Each wall is flat, endless, passes through zero and stands at right angles to its row. A trip goes straight from one point to another. Which walls does it cross, in order?

Walls:
(1): [-39   8  62]
(2): [-13  -6   8]
(3): [29 25 34]
Trips:
[-20 -39  87] to [-22 -24   3] => 3
[25  6 -1] to [  7  33 -34] => 3
[44  8  8] to [-26  20  68] => 1, 2
[-16 -38  21] to [15 23 -6] => 3, 2, 1
[  9  18 -61] to [ 54  19 -28] => 3
[ 15 -24 -26] to [-47 -50 -14] => 2, 1
[ -4 -56  -4] to [ 27  43 -22] => 2, 3
[-38 -10  -3] to [ 24  -3 -43] => 1, 2
[ -2   5 -14] to [ 33 -16 -23] => none

Walls:
(1): [ 20  -2  44 -63  44 -65]
(2): [-20 -30  16  13   5   6]
(3): [ 24 -11  29 -27  -4   8]
(4): [ -3  36  -7  34 -20 -25]
(5): [-44  58 -11  46 -31 -20]
Trips:
[-19 -37  44   9  63  23] to [ -8 -47   6  16 -18   3] => 1
[-41  66  25   8 -21  28] to [ -6 -24 -28  42  47  28] => 2, 4, 5
[ 17  20 -18  25 -15  12] to [-11  45   4  10  13 -47] => 1
[ 47   6 -14  16  31  24] to [30  8 10 16 43 27] => 1

Walls:
(1): [-15 -70 -10  35  -9 -48  23 -17  20]
(2): [-39  11  12  -3   9 -27 -16 -10  11]
(3): [ 12 -15  33  37 -34 -38 -25 -26  -4]
(4): [-37 -33 -39 -46   0 -11  -5  13  18]
(5): [-39  27 -10 -23 -39  38 -45 -20  35]
(6): [-13  52  15  15   5  17  17 -22   4]
Trips:
[ 36  15  35 -51  19  43 -12   4  -4] to [ 26  44 -12  12  49   2  14  45 -53] => 5
[  3  -4  46   4 -25 -15  25   3  60] to [-15  -7  -5 -18  -9   3  26 -64  34] => 4
[ 63  24  42  11  14  72  67 -10  16] to [-11 -23 -28  49  50  12  -3  63   2] => 6, 1, 4
[-43  23 -37   9  -2  89 -72  38  -3] to [  9   2  36  17  -2 -13  61  -1 -52] => 4, 5, 3, 1
[ 73  25  51  43 -37  12  60  -5   1] to [-65  -2  30  22  31  -8  37   8  29] => 1, 2, 3, 4
